Each row is a point. Examples show where two turns around zero, p and q, send a point. Where does a point land after both, in the order given? Backwards means that the second turn is done in reverse. Each puzzle has new turns, and all numbers are rounded.

Turn p:
8 -65 -38 => 43 -42 46
-28 -281 38 => 21 -74 274
91 120 111 => -21 173 -69
-202 -95 -24 => -122 -171 78
130 321 -88 => 79 113 -330
Turn q:
193 195 35 => 159 39 223
83 -183 -233 => 116 -231 -167
-110 10 209 => -198 109 68
-89 138 -90 => 97 147 -65
-77 -159 79 => -173 -63 -59
Where do these land?
p, then q: 185 -207 -41 => -23 -85 266
q, then p backwards: -125 68 56 => 37 74 129
q, then p: 210 55 217 => -193 178 160
p, then q: -79 -32 -23 => -72 -30 -42
q, then p: -129 35 -334 => 318 -65 -156
q, then p backwards: -63 80 125 => 13 -11 160

Turn p:
-87 307 117 => 215 259 44
-86 106 60 => 55 138 -13
198 -234 -148 => -114 -320 24
-59 -59 -121 => -22 -65 -130
34 -120 92 => -135 -13 75
Turn q:
-71 -23 -1 => -6 -62 41
0 -222 -70 => 121 -167 -108
11 -104 -120 => 8 -107 -118
-56 273 240 => -75 231 277
-157 173 -19 => -188 -5 140
273 -96 -30 => 139 110 -231
Where do these land?
p, then q: -113 -46 -126 => -89 -101 -112
p, then q: -115 -343 -16 => -122 -322 112
p, then q: 160 75 252 => 113 184 220
q, then p: 86 122 -190 => 69 36 -229
p, then q: 72 66 101 => 54 106 74
p, then q: -90 126 -21 => -80 100 -89

Turn p:
-16 386 186 -11 => -307 243 53 167
-48 -91 -72 63 => 111 -54 -66 13
182 117 -82 -236 => -94 162 86 -258
32 -307 -31 183 => 279 -217 48 53
-57 -91 58 -68 => -47 -127 -19 -31
-92 -14 -59 69 => 58 -7 -102 56
Turn q:
121 34 45 162 => 170 -20 61 104
-197 70 -105 163 => 13 234 -127 101
430 111 -15 -124 => 259 -345 14 -162
-222 44 90 -19 => -108 205 57 -52
-128 -156 -2 -9 => -181 31 3 85
-4 -102 -12 -173 => -154 -105 -7 -77
Where do these land?
q, then p: 41 32 -203 221 => 245 173 48 19
p, then q: -88 -83 47 -251 => -269 -6 -73 -43
q, then p: -86 -158 48 -209 => -110 -164 -196 25
q, then p: 88 241 -191 193 => 185 246 157 -142
p, then q: -93 60 90 102 => 50 92 -27 138
p, then q: 135 100 14 100 => 140 68 113 -39
q, then p: 3 -192 195 -156 => -145 -252 -61 105

Turn p:
-105 -16 -17 38 92 -160 => -97 30 -57 74 -117 -120
37 72 101 496 -46 -141 => -189 -32 304 376 -95 73
115 82 -189 126 7 -211 => 20 -3 -78 213 -220 125
-10 -304 24 -173 40 124 => -3 -225 -63 -265 64 -106
59 55 89 -187 -51 -1 => 167 85 26 -123 -1 -33
2 36 66 -52 100 224 => 61 -16 -20 -23 248 -46
-98 75 -75 -249 -142 165 => 42 161 -113 -253 121 106
Turn q:
72 134 -102 -61 322 101 => 85 -6 14 -289 145 198
170 39 188 -97 -62 -108 => 87 -54 254 29 -54 -110
-370 -73 195 -101 120 265 => -409 267 63 -23 130 125
-63 33 -187 178 -303 54 => 99 136 -288 169 -127 -102
109 -99 25 160 -73 -84 => 86 -117 -8 188 -58 25
156 -40 -155 -78 13 -62 => 92 -144 -41 -122 -120 -7
-73 7 37 -2 -17 -166 => -38 -82 7 49 84 -130
Where do these land?
p, then q backwards: -56 -41 4 179 -84 51 => -56 -127 134 -23 92 17
p, then q: 279 -86 159 133 -13 -226 => 40 -44 165 343 -175 -19
p, then q: -202 157 17 -227 57 -97 => 184 1 -68 -171 103 -227
p, then q: -304 -86 70 -71 -315 157 => -256 202 146 -267 131 -131
q, then p backwards: 21 -92 88 -67 14 -43 => -4 -84 55 105 -37 -26
p, then q: 2 -171 -253 167 120 61 => -193 -44 -265 67 -64 145
p, then q backwards: 162 116 -3 -128 131 136 => 60 196 -76 192 36 -78
q, then p: 192 165 204 57 128 61 => 224 -57 173 71 172 -106
q, then p: -93 37 -286 -43 -40 -100 => 6 -30 -244 -63 -188 76

Turn p:
-91 5 -23 204 231 -54 => -284 35 21 10 142 -64
4 -7 68 -17 214 132 => -63 -72 99 -148 161 34
-107 267 57 46 -52 -65 => -38 275 28 34 -21 124
206 -315 130 -43 -44 261 => 215 -399 100 43 116 6
-64 52 -205 -26 -234 -27 => 45 51 -231 72 -188 79
-171 -2 -16 -45 -110 -176 => -70 90 13 48 -242 -21
150 -126 61 -106 258 140 => 42 -191 101 -213 196 -88
73 127 -72 -13 -263 -210 => 154 211 -131 153 -163 -69
Turn q:
-141 -72 -83 -231 -54 -53 => -154 40 -134 -213 1 -48
-15 -262 -2 5 85 -155 => -2 -233 60 -163 -4 -125
-84 202 248 54 -9 143 => -155 116 126 218 -72 164
102 -4 -141 178 -32 -249 => 215 -26 13 28 -48 -274
-29 -117 266 196 -57 -38 => -6 -114 266 39 -204 36
234 -82 224 -143 139 53 => -22 -44 257 -75 250 132
-73 -72 -163 -249 -123 112 => -55 91 -221 -236 21 101
10 230 -237 175 -65 92 => 181 129 -223 224 -54 -10
-4 177 -112 15 117 95 => -2 42 -144 178 110 23
Where do these land?
q, then p: 68 339 -102 -77 -4 585 => -133 -32 -329 -86 451 375
p, then q: 128 -147 -55 -38 -65 175 => 150 -165 1 -140 81 39
q, then p: 85 -81 -19 -76 130 -157 => -57 -10 117 -101 -36 -182
p, then q: -84 -72 -7 -115 -93 -190 => 54 165 60 -84 -158 -67
q, then p: 63 142 98 127 -75 -131 => 45 173 96 167 53 -27
p, then q: -96 -90 -76 82 40 -141 => -61 -6 -55 -12 -172 -121
q, then p: 5 -121 242 -51 46 -44 => -6 -73 252 -17 -77 69
q, then p: -169 30 -81 149 21 -98 => -45 10 -105 182 -122 -84

Turn p:
-265 -59 -245 -52 39 -247 14 -115 => -82 60 -167 -298 -264 -39 115 -24
205 50 41 -93 12 -54 -89 191 => 64 -38 -24 36 273 -87 105 45
76 -9 -116 13 -107 143 101 -107 => 127 0 43 108 -109 138 56 -96
-1 97 115 -118 32 203 -59 216 => -10 145 104 57 251 101 -31 141
133 155 157 -66 156 112 125 44 => 69 109 218 41 192 -66 -91 -98
-131 34 -187 235 55 -82 -36 -72 => -156 88 -195 37 -194 -52 6 -114
131 185 329 -141 -149 20 -110 106 => 118 -27 195 138 207 -158 -23 292
-183 -252 -172 53 74 -193 -199 -268 => -10 -114 -355 -231 -275 -3 -122 -11
35 -200 78 169 -112 98 254 5 => -120 -222 183 112 -81 166 -14 -136
Turn q:
123 -102 -26 106 -89 117 94 142 => -49 -199 -101 129 -113 41 -13 67
-3 124 21 263 96 139 -119 -132 => 38 75 -93 152 268 25 -147 110
-124 -132 74 125 105 9 232 -5 => -9 -66 34 218 65 98 172 -150
464 -62 88 -120 -69 -53 -114 139 => -51 -200 -114 -254 -221 173 -287 3
-136 2 -241 180 -56 -337 -44 184 => 303 -181 -123 -124 78 -224 223 -12
-107 -81 -140 -108 181 53 132 135 => -38 -110 199 3 5 69 235 86
-180 83 143 -144 -24 120 -140 -110 => -155 210 151 7 62 -146 -102 -28
-87 -155 0 -142 -94 94 -39 -177 => -244 169 -45 -21 -46 -42 85 -26
53 324 82 -160 -52 -142 -1 -176 => 205 302 91 -108 -100 8 -168 -49
Where do these land?
q, then p: -40 -191 51 90 23 84 -234 63 => -128 35 -140 -263 -44 39 -69 -16
p, then q: -291 327 111 135 -87 192 281 -15 => 145 105 80 273 19 -306 -317 -195
q, then p: -77 -49 -48 -109 96 -4 -160 26 => -24 41 90 -196 66 -31 -35 52
p, then q: 38 -151 -140 61 -118 -102 -231 48 => -8 -135 -81 7 -56 14 264 172
q, then p: 353 19 21 -164 48 21 -125 -44 => 138 131 -72 -11 107 212 13 274
q, then p: -46 -97 146 -78 -180 -188 190 5 => 168 -111 62 71 -301 -42 32 -6
q, then p: 11 178 -62 -61 66 178 104 -232 => -92 214 90 243 115 -55 6 48
q, then p: -38 3 63 25 -41 -223 -34 120 => 176 -155 -30 -96 -38 -60 -9 -51
p, then q: 80 165 -34 -22 117 192 90 -95 => 90 141 -54 24 70 83 -243 28
p, then q: -210 -193 16 341 45 -323 146 17 => -137 185 -54 -15 -14 -332 347 -197
p, then q backwards: 223 -12 -122 -216 30 173 -26 106 => -26 73 -63 176 253 -170 69 -125

Turn p:
-92 -119 24 -3 42 60 108 -281 => 108 -147 126 -216 47 73 -96 -82
303 93 -176 -77 -160 -190 190 356 => -254 -27 -125 115 -186 -124 324 336
-71 -99 94 -17 -119 -26 -4 48 => 70 -12 15 53 -164 28 -72 12
-149 -214 232 76 158 -31 -155 -74 => 225 44 162 72 53 -71 -296 -58
-101 -90 -55 23 -131 205 -176 -138 => 141 -89 -194 -22 13 123 -122 -187
157 23 -90 4 12 84 172 394 => -91 -46 -20 273 5 68 271 249
247 387 -4 179 -20 -142 131 28 => -98 231 10 -113 12 -183 415 11
-19 15 98 -198 53 94 -79 -124 => -4 97 -22 -118 68 152 -174 25
-306 9 13 -20 76 -11 -69 -86 => -56 -3 126 25 11 58 -186 -233
31 -6 -137 35 90 -41 -118 -124 => -39 -51 -77 -69 142 -125 -62 -75
Turn q:
79 102 -112 52 -50 -83 -145 -79 => 146 105 50 85 -31 63 -38 -141
290 66 108 -171 174 61 -18 167 => -232 158 175 93 130 26 -190 141
-191 6 220 97 181 -101 -185 -31 => -208 -33 -19 3 -82 -193 43 -286
-32 -223 -177 -112 -296 265 173 12 => 226 -271 -115 -135 11 138 -97 312
36 65 22 46 129 -118 -211 -14 => -38 127 54 84 -15 -88 -71 -207
46 -286 -39 -7 -151 -10 307 30 => 154 -126 31 -117 -1 -109 114 352
70 102 68 -236 82 -181 -71 164 => -165 269 112 -134 -38 1 -124 0
-78 -81 156 151 250 -129 -91 320 => -268 141 -122 101 -128 -339 -37 -2
-137 123 -169 66 -58 117 155 -143 => 126 -73 -179 -9 103 184 173 -23
-19 34 -113 -15 -19 58 -3 -277 => 163 -97 27 -27 152 109 57 -139
-64 93 37 129 -244 120 89 -149 => 95 -199 -14 57 -103 207 170 -8
Where do these land?
q, then p: 143 -260 160 -106 -139 -124 -2 227 => -34 209 -69 191 -323 -54 -103 85
q, then p: 116 15 230 -36 -137 160 -87 -215 => 348 -28 68 15 -29 101 -167 25
p, then q backwards: 26 128 -138 -194 -122 35 -21 93 => -140 170 76 2 19 104 67 170
q, then p: 1 -1 -183 128 -105 -59 196 157 => -126 -34 -88 110 -30 -20 280 104
p, then q backwards: 37 208 -159 -30 209 -202 -86 -43 => -33 -29 134 -91 358 -65 20 57
p, then q backwards: 37 217 103 239 -145 55 -75 16 => -96 141 -137 171 26 -253 7 -67
q, then p: -345 -164 -82 -135 232 155 -78 -106 => -221 -229 -14 -120 185 -99 -325 26
q, then p backwards: 139 -204 -95 -71 64 165 73 119 => 165 -210 -4 -115 182 -28 -79 35
p, then q: -118 -30 -11 107 190 -220 -116 -272 => -48 85 250 -162 17 -122 -24 -290
p, then q backwards: -36 91 175 98 -45 36 197 26 => 90 102 42 26 -146 -180 75 -111

Turn p:
85 108 -140 -77 182 239 -128 43 139 => -50 -121 -93 14 234 201 -135 -166 71
-112 -7 294 -66 -9 -122 32 143 -204 => 63 248 175 -1 -24 -14 35 278 78
-57 4 -64 -20 205 47 -223 -236 -289 => 16 157 89 -195 162 10 -234 -79 -288
89 232 75 75 165 -184 -138 82 72 => 1 181 -289 95 126 98 1 115 -33
181 -153 -156 -114 -33 115 238 -4 88 => 114 -319 13 -135 -7 -29 112 -97 128
-133 -5 -50 -23 121 34 286 51 -5 => -86 -129 99 -33 175 -162 122 94 74
154 -205 -22 -41 -37 198 21 103 -213 => 183 -106 253 -119 -10 186 69 -45 -25
-69 -56 152 246 -276 127 -129 -138 196 => -14 96 51 315 -250 -68 -17 -282 -1
-204 -245 -20 177 -189 -118 -210 161 116 => -63 -93 86 329 -289 44 -102 134 -155
-102 221 111 -187 110 -149 191 -73 163 => -106 86 -187 -59 124 -239 -21 119 255
15 89 -134 -6 -151 -191 -8 102 -115 => -127 15 -81 -116 -158 88 109 143 -87
153 18 -45 35 -85 5 67 -233 53 => 70 -15 -117 -95 -79 -113 58 -213 -17
Turn q:
-225 171 92 42 149 14 29 -78 -45 => -144 208 21 -108 188 -52 81 -7 -13
82 106 -224 78 -77 -110 -80 -131 150 => 182 201 -99 173 -72 59 -83 91 32
-42 -63 98 -27 -16 -109 -132 39 128 => 92 -8 108 -36 20 -73 -80 -12 172
35 -100 73 96 126 331 146 -92 10 => -220 -44 107 173 -1 85 198 -186 -92
167 78 -11 -54 155 -125 17 -125 73 => 161 116 -7 -13 62 155 -83 -141 -59
84 219 -77 -113 -101 -29 -102 163 148 => 74 111 -47 -145 -232 119 -72 98 141
6 -150 80 -21 -532 -116 42 -133 -324 => 23 -198 -112 48 -186 -480 -200 92 -287
-141 -325 88 -71 115 209 -8 -104 -364 => -331 -318 -83 87 248 -139 -13 -159 -88
-71 -58 -68 -85 86 -50 111 116 97 => 101 -61 -57 -78 45 47 164 -16 103
105 122 -52 154 96 -16 -24 344 128 => 63 -7 167 -100 -72 279 86 238 91
Where do these land?
q, then p backwards: 342 199 188 57 103 -97 -23 -92 108 => 51 -120 103 2 -57 180 -311 -74 -266
q, then p backwards: -179 -125 130 -57 47 120 -57 211 93 => -65 39 -46 -156 -98 143 267 78 35
q, then p: -102 -248 -153 36 24 167 -154 0 -98 => -39 -187 53 271 37 -95 -32 46 -181
q, then p: -82 15 -145 -62 -86 269 -19 171 -77 => -219 -214 152 92 -117 -61 17 56 37
p, then q backwards: 285 13 103 -140 -53 -255 59 -63 -55 => -51 171 -157 -178 -132 -208 114 126 112
q, then p: 238 99 63 101 47 -207 188 -36 183 => 202 193 -7 -176 30 130 170 -170 104
q, then p: -267 62 7 -37 91 109 51 -136 -116 => -204 -18 -53 -64 167 -182 -33 125 -67
q, then p: -164 4 -42 74 -70 -129 -250 205 -63 => 2 -109 -85 195 9 178 -107 228 109
q, then p backwards: -101 -87 -2 20 -250 143 -84 -33 64 => -173 -38 70 15 -162 -87 95 -33 181
p, then q: 312 58 111 158 3 -248 224 -79 -93 => 235 -24 -218 -106 -137 181 118 0 -290
q, then p: -282 10 -260 -151 144 127 66 -148 54 => -250 -240 -165 -27 193 -182 82 -76 -74

Turn p:
-241 88 -74 -52 -5 -336 48 -73 0 => -90 -138 -256 -21 -27 -67 -212 53 220
119 112 89 -170 269 117 -213 -88 292 => -272 259 51 -131 298 -30 -39 9 -191
115 116 -5 659 -133 -198 81 -131 96 => 244 -68 -141 592 97 44 -230 -220 -60
-88 77 37 -63 302 101 85 93 294 => -160 338 75 -15 146 -203 -25 11 117
-83 -27 -88 -147 -170 82 143 0 -91 => 127 -128 41 -183 -117 -107 55 -33 70
-125 -55 72 40 -22 78 141 -35 -135 => 161 -20 -48 -10 -7 -5 150 7 142
-120 -39 97 -137 -54 102 103 -26 -56 => 70 -43 33 -162 42 -27 129 2 137
148 80 36 -71 127 0 -175 63 -105 => -182 -3 3 25 7 48 103 136 -176
53 -65 -66 4 -39 -58 -495 65 -64 => -281 -30 -72 -23 -150 321 -4 -87 -226
85 6 -29 -28 -147 126 89 115 -86 => 86 -100 164 -7 -107 -69 109 -28 -43
98 -113 -154 113 17 98 83 -84 -38 => 222 102 -15 23 -89 -12 -19 -1 -124
38 -182 86 -149 -147 -113 111 101 -108 => 77 -170 166 -90 -93 108 -18 152 136
Turn q:
-265 -213 -19 -125 0 31 -65 79 -173 => -165 -117 -186 53 -158 169 74 -165 94
72 90 -56 66 188 -203 173 -148 34 => 41 159 -94 37 193 -200 146 74 -95
-34 95 100 -60 110 -96 188 171 118 => -178 -21 132 -18 176 5 163 49 -118
116 81 268 -132 -66 12 1 -24 36 => 66 120 186 -67 -29 165 20 -3 -171
140 16 273 203 -229 -147 -191 -161 96 => 111 159 66 -67 -275 -48 -196 216 -267
-12 -1 175 -187 -84 -38 -172 249 -185 => -85 -152 -1 -58 -45 287 -105 -168 -206
-181 133 -171 152 185 -21 84 229 151 => -305 -126 52 15 200 -244 3 15 92
150 41 -45 119 -24 227 57 -72 -181 => 155 91 -5 138 108 97 -183 40 161
-299 -79 -43 -150 -78 128 65 -46 -158 => -139 36 -149 -58 -88 206 91 -108 239
112 13 -138 -142 108 111 -165 -118 127 => 208 -23 106 -41 -29 -150 28 -215 79
63 51 -194 71 -186 -184 -141 -60 292 => 114 -124 15 -267 -111 -300 -36 148 -36
139 -228 -151 185 75 181 165 -102 -155 => 180 -1 -121 333 57 10 -5 118 230
Where do these land?
q, then p backwards: 99 194 95 19 144 91 -124 -122 -175 => 29 -68 -70 184 34 62 -17 -107 292
p, then q: 77 -88 116 -116 115 -183 1 71 209 => -217 -24 174 0 -79 -36 -93 -190 -76
p, then q: -208 60 -134 147 154 13 174 191 175 => -66 104 18 -266 -19 -267 -80 165 -129
q, then p: 267 -83 239 -120 -134 111 -51 24 -285 => 117 54 101 35 19 60 318 -113 -344
q, then p: 114 -143 -192 -36 -142 176 -171 -46 24 => 54 -6 212 -54 55 176 -194 -61 -168
q, then p backwards: -26 -22 -208 -128 -152 -260 50 59 18 => -76 86 -3 -213 -49 16 -27 -211 -227
q, then p backwards: -195 -34 166 -105 -181 -24 -106 39 54 => -32 -129 -124 -148 -59 9 -212 139 -62
q, then p backwards: -209 214 99 305 -4 122 -1 233 11 => 57 99 43 -149 112 -285 -112 189 288
p, then q: 50 -128 -180 -30 -232 -6 112 -245 221 => 341 25 -3 -22 -122 -1 -70 -243 -178
p, then q: -25 114 -25 -157 198 -93 120 -9 -180 => -141 -278 -59 -67 121 -20 86 51 -60
p, then q backwards: 56 -83 24 221 235 53 -4 -194 -73 => 148 -34 79 31 51 -105 164 -198 -224

Turn p:
164 106 128 166 -222 136 190 -85 123 -135 140 => -222 -192 -142 212 127 -86 -106 160 169 23 72
3 -115 -37 -161 -190 -28 118 186 -23 29 -12 => 68 115 -111 -59 -10 51 -58 85 -44 108 258
-196 78 -30 174 58 -194 -227 103 -42 301 -130 => 216 59 208 -176 -111 10 297 133 54 80 -189
-24 -165 49 122 82 -268 -32 10 -103 -25 -106 => 41 184 33 23 16 252 168 28 30 -94 -86
-105 122 -112 91 279 -196 -29 210 -91 79 76 => 104 144 148 1 44 -102 368 -155 -31 35 -21
87 -40 -93 -69 188 -31 86 5 13 216 -211 => 59 155 -13 -142 104 45 -22 -94 -101 204 -189
-213 97 36 -89 58 -37 132 -87 -290 195 10 => 29 93 92 -230 -70 5 35 -220 287 78 42
62 -153 -166 44 23 35 -83 -25 -127 14 -22 => -85 100 83 49 -163 100 -20 -33 -112 66 -40
133 123 344 -85 -137 52 -62 -134 253 -277 204 => 63 -360 -111 241 192 -50 -205 76 86 -280 88
83 373 -21 -98 -205 80 -34 -243 184 -372 -33 => -112 -72 42 119 141 -354 -353 159 70 -323 -9
-133 -158 18 28 89 190 46 120 -7 -45 -147 => -153 -44 -88 -221 -24 91 83 -25 -168 -13 29
-64 -118 -86 10 75 32 -56 77 -102 107 62 => 18 21 39 -33 -154 59 108 -97 -71 97 28
87 -53 -11 -120 -203 188 95 -273 378 -241 223 => -72 -207 -377 254 -61 -183 -341 48 -17 -157 16
116 -98 -18 -13 104 41 -144 135 -167 155 -53 => 47 2 196 -38 -31 165 45 -65 -149 176 3
Turn q:
-13 -33 83 -240 -32 -88 -98 -120 -355 133 -173 => 121 -47 72 -226 283 -11 107 71 -232 -29 -218
-54 136 -198 78 87 95 52 167 13 62 100 => 63 -116 121 91 -210 150 60 -53 112 41 21
-33 -67 -191 2 60 114 -307 236 79 -390 -10 => -414 -236 231 20 -52 -69 -154 -141 172 -69 -17
78 98 -55 53 -2 -95 10 -183 -31 11 112 => -24 147 -8 -61 -19 65 90 162 64 93 0
-22 78 -147 48 -279 -36 115 -73 -92 -10 -144 => 20 47 23 -36 98 147 -84 -53 -116 314 7
86 44 -187 25 7 93 -13 59 151 9 48 => -8 9 101 50 -153 -53 5 -85 153 108 30
-46 78 697 69 60 9 -93 17 -217 -235 45 => -182 183 -132 -110 89 145 -130 91 -332 -593 61
63 -205 175 -512 82 62 108 171 170 122 135 => 103 -124 -159 -68 -35 -386 340 -276 -84 -193 100
132 -99 -105 122 2 -254 94 -22 57 64 -89 => 85 -54 -130 -59 -58 -102 -126 194 38 206 19
62 -55 14 74 -37 127 -42 44 141 140 45 => 84 84 71 165 -94 -129 -27 -39 12 -11 30
74 -218 -167 78 58 59 135 -138 -97 47 32 => 153 -45 85 10 157 -44 20 136 145 107 182
-32 133 -7 94 13 104 133 -157 64 35 -243 => 170 150 -68 -18 77 144 -167 -115 113 64 -66
-294 111 87 109 -17 -191 -92 -1 116 12 142 => -169 0 -206 239 -85 144 64 106 -45 -38 -149
Where do these land?
q, then p: 170 -199 -36 -126 -200 144 113 -184 54 -100 -3 => 227 -4 13 124 47 -114 91 -260 186 19 -115
p, then q backwards: -69 60 250 -265 -66 -261 -28 -215 71 235 41 => 13 21 -81 84 329 123 216 -94 43 186 -305
q, then p: -260 411 -81 49 -56 -90 -14 56 40 -6 -89 => -234 -90 26 -295 -157 -46 -203 146 -41 121 -113
q, then p: 18 50 -36 -66 -18 16 -219 46 -113 -21 -16 => 12 -14 -4 -183 77 133 -8 2 51 -106 30
q, then p: -39 -92 -214 282 178 -153 -240 133 96 -20 -28 => 118 -81 -84 -84 -88 162 198 363 -186 -41 -5
q, then p: 48 97 -66 171 -52 27 -45 282 115 142 -28 => -12 -81 102 56 -114 157 -79 293 112 41 16
q, then p: 176 -139 -197 -192 -130 354 308 -130 24 -97 17 => 213 -177 -159 262 66 -87 -83 -322 245 86 -172
p, then q: 156 253 9 98 -112 -260 8 -182 5 -24 99 => -51 67 -162 72 -260 -39 -299 66 102 -76 -63
p, then q: -68 -170 39 173 27 50 -5 -27 -101 1 -192 => 55 -57 28 48 112 92 21 -286 -44 -39 -3
p, then q: 43 -59 -29 14 335 200 -29 82 -94 -85 -241 => 103 -42 -12 -126 348 181 117 -44 -31 -180 -96
q, then p: -84 -62 52 154 173 285 -99 145 -8 -27 119 => -159 -206 -85 166 38 86 77 119 12 -249 22
q, then p: -65 5 -36 -59 37 -61 35 48 -177 143 54 => -111 35 -48 -13 81 142 -31 -45 -48 124 96
p, then q backwards: -108 -68 68 30 56 102 79 136 118 37 229 => -98 -93 -37 -171 -2 -95 194 119 81 15 108
q, then p backwards: 80 -88 276 -262 -172 -355 134 -190 -29 -176 37 => -153 -81 -98 -12 49 146 353 284 258 -105 -237
